Every row gives one point. To make a cloud, some directions were put in groups of two or more. Within a group, all points are equally far from the middle, so they leave a hole (a ring in 2 directions, a hollow ball in 3). The other directions are filled evenly. Then the cloud was stretched, turned, moved and blurred a little. How many holes are there, and how many directions does each take, smallest first?

Cloud (19 x 3)
[[-38 -16 -22]
 [  7   1  47]
 [-24  12 -24]
 [  5   8 -40]
 [ 37 -15  21]
 [ 39  11  -4]
 [ 24  28  14]
 [-38  40  15]
 [  3 -21 -35]
 [ 40   0 -18]
 [-45  13 -11]
 [ 57   6 -42]
 [ 18 -16 -65]
 [-10  22  30]
 [ 26 -40 -52]
 [ 58   9 -16]
 [-18 -38  -9]
 [ 42 -26  34]
 [ 10   2  57]]
Holes: 0

Cloud (26 x 4)
[[-14  -1  25  49]
 [ 41 -22  45   4]
 [ 23  34  25  17]
 [ 20  14  65 -16]
 [-33   9 -10 -32]
 [-23 -32 -20 -32]
 [ 11  -6  71 -15]
 [  5  25  23 -28]
 [ 40 -11  23  60]
 [ 21   4  69 -20]
 [ 54  12  -2  34]
 [-35   5 -28  28]
 [-46  -9  -3 -26]
 [-46 -13   8 -19]
 [ 36  -1  24 -37]
 [ 42  16  30  61]
 [ 11  19  32 -39]
 [ 55  -1   9   6]
 [ 59   2  18  37]
 [  7   0   4 -54]
 [ 14  31  30  -8]
 [  0 -31 -20  40]
 [-25  -3   8  45]
 [-33  -3   9  32]
 [  1 -27 -17  51]
 [ -1  10  11 -51]]
Holes: 2 (2, 2)

Cloud (89 x 8)
[[ 29  -7 -10 -39  43  31  26  18]
 [-38   1   4  -1  26  -2  26  27]
 [ 27  28 -10   9  15  13  -7  32]
 [ -2  -4  45   1  52 -69 -36   1]
 [ 23 -21  18  32 -24 -36   5 -57]
 [ 11 -26   2  -8 -11  18  -9 -63]
 [ 16  48 -19   1   4  30  30 -28]
 [ 26  25 -21  25   0  16 -59   0]
 [  8 -45 -26  15 -22 -16 -14 -39]
 [ 26  -9  53   8   3 -53 -15  62]
 [ -8  -8  58 -25  28 -45  -2  19]
 [ 57 -17   6  -3 -30  19  34 -26]
 [-10  29  38  32  38 -23  11   0]
 [-21  -6 -22  52  36 -32  -4 -55]
 [ 17  22  69   3   2  42  -9  26]
 [-25  19  -9  -3 -35  41 -31 -36]
 [ 49 -28   3  47   5 -20 -16  33]
 [ 11  16 -11  31 -39  43  36 -50]
 [ 18  21 -12   5  -7  75  36 -44]
 [  4 -49 -25 -17  62 -39  13  17]
 [ 15 -40 -25  32  68  31  -2  14]
 [-11  56   1  -6 -27  23  -8 -20]
 [ 45 -34  21  55 -29   5 -17 -19]
 [ -3  19   4 -24  40  -2 -47  39]
 [ 16 -20  14  41  55  36  24  -9]
 [  1  31 -44  -3  -8  61  30 -51]
 [ 15 -66  28   5   2  10 -28  18]
 [ 40 -10   8  31   7 -28   5  42]
 [-27 -18 -14  19  43 -46 -26  18]
 [ 60 -35  -4  22  38 -42  30  -2]
 [ 47 -37 -17 -34  15   4  41  14]
 [  3  15 -32 -22   3  -5   6 -48]
 [ 32 -12  24  24  80 -13 -21 -33]
 [ 16 -58  45   2  41 -16   4  24]
 [ 10 -18   9  39  31 -17 -80 -29]
 [ 61 -15  17  11  36 -40  -1 -34]
 [-28 -38 -22 -13  25 -24   4  30]
 [ 31  34  15 -15  40  22  18  13]
 [ 44 -38  -7  34 -25  29 -16  24]
 [-25 -30  -4  -8   4  30 -10 -38]
 [ 51   8  34  16 -23  39   8 -38]
 [  2 -32 -27 -30 -25 -10  45 -15]
 [ 22  40   7 -23  49  20   9  -3]
 [-22  47  30  13  -8  49 -16 -35]
 [-27  21  -5 -33  53  17  17  -8]
 [  8 -59 -39   6  -6 -32   4  -3]
 [ -3  38  49 -20  34  28 -42 -30]
 [ 41  -5 -34  44  43  13  -2 -55]
 [ 38 -43  -4  16  84 -12  21  18]
 [ -5  56  23 -27  31  23 -18 -14]
 [ 26 -38  57   6  25  17 -10  39]
 [  1 -10 -59  33  -6  60  -3  -5]
 [ -9  30  30 -38  46  -1 -12 -21]
 [ -7 -46 -24  37 -39   6  23 -37]
 [-34  12  18  17  16  22 -20  46]
 [  0  59  54  33  17 -22 -24  -8]
 [  4   4  -1   6  26 -58  13 -56]
 [  5 -66 -33  28 -25 -18  21   3]
 [ 15  40  12  -7  68  13  13 -10]
 [ 21 -21   6 -25 -33   4 -32 -10]
 [-11  37  43  50  38  21 -60 -17]
 [ 12 -22  58 -10   9  -3  43  -8]
 [ 31   2  81  14 -17   3   1 -24]
 [ -8  15  73   2   0 -20   9  -7]
 [ -4  22 -25  41 -36  47 -19 -39]
 [ 42  -6  24  41  69  -7  20 -19]
 [-26 -11 -33  46  34  35 -17 -49]
 [ 39 -54 -23  30  41   9   9  35]
 [ -1  27  12  58 -29 -26 -45 -30]
 [ 26 -14  71 -25  11 -10  23  -6]
 [-24  15  47  12  43 -50 -29 -13]
 [-22  58  43   9  35   1 -22 -18]
 [  6 -39 -15   7   1 -45 -40  15]
 [-18 -49  23  43 -11 -21 -36  13]
 [ 44 -50  22  56   1  -7 -15 -18]
 [  6  54  48   9  22  15   8  -4]
 [ 30 -15  26  65  29 -10  20 -31]
 [ 17  -8  36  57  42   7   6  -3]
 [ 39  15  -1   0 -20  58  36 -26]
 [ 48 -13  24   8 -14 -51  10 -19]
 [-23 -44  -7  28  37 -50 -12  13]
 [ -5 -14 -20 -12  12 -31 -39  21]
 [-12   6  -3 -33   8 -31  42 -12]
 [ -8 -32  53  24   9 -21  -6 -26]
 [-11  24 -33  -8  12 -23   1 -17]
 [ -7 -24  46  34  23 -15  24  -5]
 [ 15  -9   3  27  10   0   0  64]
 [ 20 -60 -24 -23  34  28  18  23]
 [-17  27   7   9  31 -33  20  11]]
Holes: 2 (3, 4)

Cloud (96 x 9)
[[-30  -9 -12  -2  20  31 -37  16  31]
 [ 24 -14  35  25  48  -7 -41 -15   9]
 [-47  27   9  15  -3 -25  81  -2  20]
 [-62  42  15  12  24   7  34 -31  33]
 [ -7  32  41   2 -65 -20  41 -24  29]
 [-59  16  -8 -40 -24  -3 -15   8  -9]
 [-14  14 -14  22 -31 -35 -32   2 -33]
 [ 30  -6  54  37 -28 -11  -6  14 -38]
 [ 16 -30 -21 -58  -3 -25   7   4 -39]
 [ -2  12 -13  39 -68   7  18  -8 -12]
 [ 30  23  72  -4 -41 -32  29   9 -16]
 [-35  11  17 -27 -14  44  50 -39  -3]
 [-10  33  10  49 -39 -12  22 -30   5]
 [  9 -13  21 -28 -15  51  33  50 -16]
 [-26 -13  14  52  19  31 -11 -30  20]
 [-14  14 -49 -26 -38 -20  16  -6  27]
 [-17  16  -8  11   1  10 -34 -49 -19]
 [ 38 -52  11  22  10   5  40 -13  18]
 [ 43   5  31 -55 -27  18  23  31 -43]
 [ -2 -38  -5 -23 -32   0 -28 -40  13]
 [-31  12  28 -38  -3   4   5  25 -56]
 [ 10  -9  39 -72  -6   1  25  21   8]
 [ 41 -30  73  -7  -5  -7  62  15   0]
 [-10   2 -45  -9 -35  25 -16 -33  13]
 [ 28  -7  25 -48  -1  41  54  -3  10]
 [-15  23 -11 -36 -24  26  70  44   4]
 [-10 -14  23  27   1  -1 -11 -63  13]
 [ 12  31 -10  -5  13 -38  62  -2 -12]
 [  9  13  -5 -29 -14 -50  65  20 -27]
 [ 50 -46  38  16  41  24   2  -1   9]
 [-33  11 -23  -5  20   1  76  22 -43]
 [ -2   4  -8 -34 -28  44  56 -19 -37]
 [ 75 -11  28  12  11 -17   8  -6 -55]
 [-70  18 -19 -11  37  18  34 -19  12]
 [-31   7  45 -19 -70 -30  48   7  -6]
 [ 41 -17  53   5  -9  36  18  28  13]
 [ 21 -51  -3 -13 -36   5  27 -19  15]
 [ 22   2  37  20 -58 -24  44 -29 -16]
 [-17   7  57  17 -37   4  41 -44  29]
 [ 10 -41  28  36  48   5  27  28  -1]
 [ 61  20  25 -39 -43   0  31  27 -28]
 [ 21 -20  23 -30  33  37  65   9 -54]
 [-16  24 -10  28   2 -19 -36 -21 -33]
 [-21  -8 -38  -2 -21  37 -20 -38   1]
 [ 36  28  40 -33 -40  -3   6  20 -57]
 [ -3  -6  17 -11 -62  -1   5 -12 -70]
 [-79   9   3  -9  23  15  49 -16 -15]
 [ 21  58  -3   3  13  -9  -4  37 -28]
 [ -8 -25  -1  34 -33  30  30 -13  27]
 [-12 -10 -19  -7  31  21  12  29  49]
 [-52   6  -5 -54 -16 -13  14 -17 -22]
 [  6 -46  18  19  22  41  26  24  19]
 [  5   6 -32  29 -46  35   2  20 -10]
 [-30  21  32  29 -28   9  84 -12 -25]
 [-19   1  24 -44 -14   3  71  -9  46]
 [-47  48 -12  26 -18 -10  30  30  31]
 [  2 -11 -11   3 -63  34  55  11 -18]
 [ 28  33   3  -8  12 -34  53  40 -10]
 [ 34  23  49  -5  26  -8  44  17  41]
 [ -9 -16  46 -27  34 -45  26 -19  34]
 [ 16  22  -5 -64  -3  16  48  36 -10]
 [-18  -9  -7  67   3   7  19 -11 -16]
 [-24  42   3 -46   3  10 -15  36 -10]
 [ -1  22  24 -13  -3 -53   5  36 -27]
 [-50  55 -24 -10 -27 -17 -10  10 -17]
 [ 18  24  18 -50  14  20  24  29  38]
 [ 22  29  21  29 -19  29 -10  24  34]
 [-47  54  19  16 -55   4  60  17  10]
 [ 15   8 -28  -1   4  62  17 -11 -30]
 [-27   1   6  19 -16  12  52  61 -24]
 [-13 -23  51 -27 -50   0  59 -20  22]
 [-14 -18  46  10 -11   4   8 -34 -56]
 [ 41 -22  56  14 -29 -24   0 -34  16]
 [ 12 -27  54 -36  -2  34  16  34   2]
 [-37 -25  30 -46  21 -19  14 -31  -1]
 [ 33  22  44 -19  25  -1  14  14  55]
 [ -1  -5 -28  30 -52  22  15  -1  10]
 [ -4 -19  21   0 -15 -20 -30  27  20]
 [ 21 -30   1  19  20   7  60  37 -66]
 [-12   9  62 -37  23   0  18   1 -41]
 [-12 -16  35 -50  20  22   6  35   8]
 [  2  44 -54   7 -19  24   9  -3 -26]
 [-27 -10  21  18 -19  19  88  35   5]
 [ 45  36  -7 -36   9 -31 -19   9 -34]
 [-69  17 -13 -16 -14  24  30  20  45]
 [ 14  30  19  -7   1  14  57  22  52]
 [ -6   9  27 -74 -21 -12   8  16 -17]
 [-45   9   2  -4  14 -12  -7 -51  54]
 [-15 -23  30  54  -2  40  31   8  12]
 [-58   0 -33  -7  37  33   6  -8  26]
 [  3  63  -6  -6 -12   9  27  53 -16]
 [ 66  -7   9 -18  36  26 -12 -11 -33]
 [ 12  -2 -25 -59   0 -22  -9 -24  24]
 [  5  17   2 -58  25  -2   3  38 -29]
 [-68 -19  55  -4   3   6  44 -31   7]
 [-73  34  -4 -33   2  42  34  -5  17]]
Holes: 3 (3, 3, 3)
